Each point is reached from the start by the listed moves, each made once or not at all, plus a little noise. Say if it took an odd or an even number of moves. Then give how often each move was made.

Moves:
(1): [ 4.2  0.3 -3.7  5.8  1.8]
(2): [-2.3  3.5 -1.6 -0.4  2.5]
Start: [-0.8 -1.3 -2.3 -1.4 -0.5]
Points:
[-0.9 -1.1 -2.2 -1.3 -0.5] -> even (0, 0)
[ 1.1  2.5 -7.4  4.1  3.8] -> even (1, 1)

Moves:
(1): [ 2.1  0.9  2.1  1.2  2.2 -0.1 -0.9  2.8  1.1  0.2]
(2): [-0.6  2.0  2.4 -3.1  2.5 -2.8 -0.7 -1.7  0.0 -0.2]
(3): [ 0.0 -1.5  6.0 -1.4 -2.2  3.8 -3.4 -2.5  1.3  0.1]
(4): [-1.9  0.6  2.3  1.7  0.5  2.1 -0.6 -1.2 -2.5  0.8]
(5): [-0.2 -1.8  0.0  1.8 -0.6 -0.1  2.6  0.0  0.1 -3.1]
(6): [-1.0  1.0  0.8 -2.7  1.6  2.6 -0.3 -0.4  1.8 -0.3]
(7): [ 1.1 -1.4  0.7  0.9 -2.9  3.2  4.0 -0.3  0.2  1.4]
(8): [-0.5  0.0  1.4 -1.5 -2.9  0.6 -0.3  2.0 -1.4 -1.7]
Start: [ 2.2 -0.5  0.5 -0.2 -1.4 -0.1 -1.4 -0.9  0.4  0.4]
Points:
[ 0.4 -2.6 11.5 -0.2 -4.6  5.9  0.2 -6.6 -0.2 -0.8] -> odd (0, 1, 1, 1, 1, 0, 1, 0)
[ 4.3 -0.4 13.0 -4.2 -4.9  4.7 -2.8 -0.8  1.8  0.2] -> odd (1, 1, 1, 0, 0, 0, 1, 1)
[ 0.5 -1.1  9.8 -5.4 -0.3  3.5 -3.5 -5.7  3.6 -3.1] -> even (0, 1, 1, 0, 1, 1, 0, 0)

Moves:
(1): [ 1.5 -0.9 -0.8 -0.1  0.8 -0.2  0.1  1.4  0.2  0.3  1.7 -2.6 -0.8  1.5
  0.3]
(2): [ 0.9 -1.0 -0.7 -1.5  2.2 -3.2 -1.7  0.1 -1.8 -1.1 -0.2  0.4  0.4 -3.3
 -2.2]
(3): [-0.3  1.1 -1.0 -1.8 -0.4  2.2  1.4  2.2  1.7  1.3  1.0 -1.2 -1.2 -0.8
  0.2]
(4): [ 0.0  0.2  1.4  0.0  1.9  0.6 -1.6 -1.4 -0.1  1.2 -0.4  1.2  0.4 -0.7
 -1.0]
(5): [-2.3  2.0 -0.8  0.7  1.8 -2.5 -3.6 -0.8 -2.2 -0.9  1.0  0.8  1.3 -2.3
  1.6]
(6): [ 0.6  2.3  0.1 -0.1 -2.0  1.4 -0.3  0.7  0.8  0.0 -1.1 -1.1  0.8  0.4
 -1.0]
(7): [ 0.4  0.9 -1.2 -1.1 -3.1 -1.4  0.5 -0.6 -3.7  2.7  1.0 -0.6 -0.8 -1.0
  0.1]
(8): [-0.9 -1.1 -5.1 -1.8  0.8  0.4 -4.0  1.4 -0.2  1.8 -0.8  1.0  3.4 -2.4
  0.6]
(9): [ 2.4  0.5 -0.5  0.9  2.5  0.7  2.2  1.0 -1.2  2.0 -1.7  1.0 -1.3 -1.9
  1.0]
(10): [ 0.2  1.8 -2.2  0.3  1.0  1.4  0.5 -1.5  0.8 -0.9 -1.3  0.5 -1.2  2.6
 -1.6]
(11): [ 1.3 -1.6 -1.4  1.8 -0.3 -0.3 -0.4 -0.4  2.0 -1.2  0.2 -3.4 -1.1  0.6
  1.0]
(12): [ 0.2  1.0 -0.6  0.2 -1.8 -2.7 -0.3  0.0  1.4  0.9  0.9  0.5  1.4  0.6
  0.7]
(13): [-1.4  1.3 -0.3 -0.6  1.0  0.4  1.0 -0.8  0.1  0.4 -1.3 -1.1  1.0 -0.5
 -1.0]
(14): [ 0.7 -0.5 -3.2  2.0 -1.2  4.0  1.8  0.5  0.7 -1.4  2.1 -2.4  1.4  0.8
 -3.1]
Start: [ 2.4 -1.0 -0.7  1.2  1.9 -0.7  2.7  1.3 -1.5  1.6 -0.8  0.1 -1.1 -1.9
 -2.0]
Points:
[  6.8  -1.0 -13.1  -1.0   9.2   5.4   1.5   5.6  -1.3   5.0  -0.7  -2.0
   0.0  -6.0  -8.2] -> even (1, 1, 1, 1, 0, 0, 0, 1, 1, 1, 0, 0, 0, 1)
[  2.0  -1.9 -13.9  -0.3   6.4   0.3  -3.0   4.9  -1.1   1.3   3.3  -8.8
   3.3  -8.2  -4.4] -> even (1, 1, 1, 0, 1, 0, 0, 1, 0, 0, 1, 0, 1, 1)
[  4.7   2.7 -10.1  -5.1   3.4   0.5  -2.6   3.5  -4.3   6.6  -0.4  -2.0
  -0.3  -5.1  -6.3] -> even (1, 1, 1, 1, 0, 1, 1, 1, 0, 1, 0, 0, 0, 0)
[  1.5   7.8 -14.6   0.8   3.8   4.6   1.7   3.6   0.6   4.7  -1.7  -2.0
   4.1  -5.8  -5.0] -> odd (0, 0, 1, 0, 1, 1, 0, 1, 1, 1, 0, 1, 1, 1)
[ 4.4  0.7 -6.4  3.1  2.2 -2.1  3.5  0.2  2.9  1.7 -0.7 -6.2 -1.9  3.1
 -2.9] -> odd (1, 0, 0, 0, 0, 0, 0, 0, 0, 1, 1, 1, 1, 0)
[ 3.8  4.7 -9.8  1.0  1.8  0.2  0.5  3.6 -0.1  0.1  3.6 -5.3  0.7 -2.2
 -6.8] -> even (1, 1, 1, 0, 1, 1, 0, 0, 0, 1, 0, 1, 0, 1)
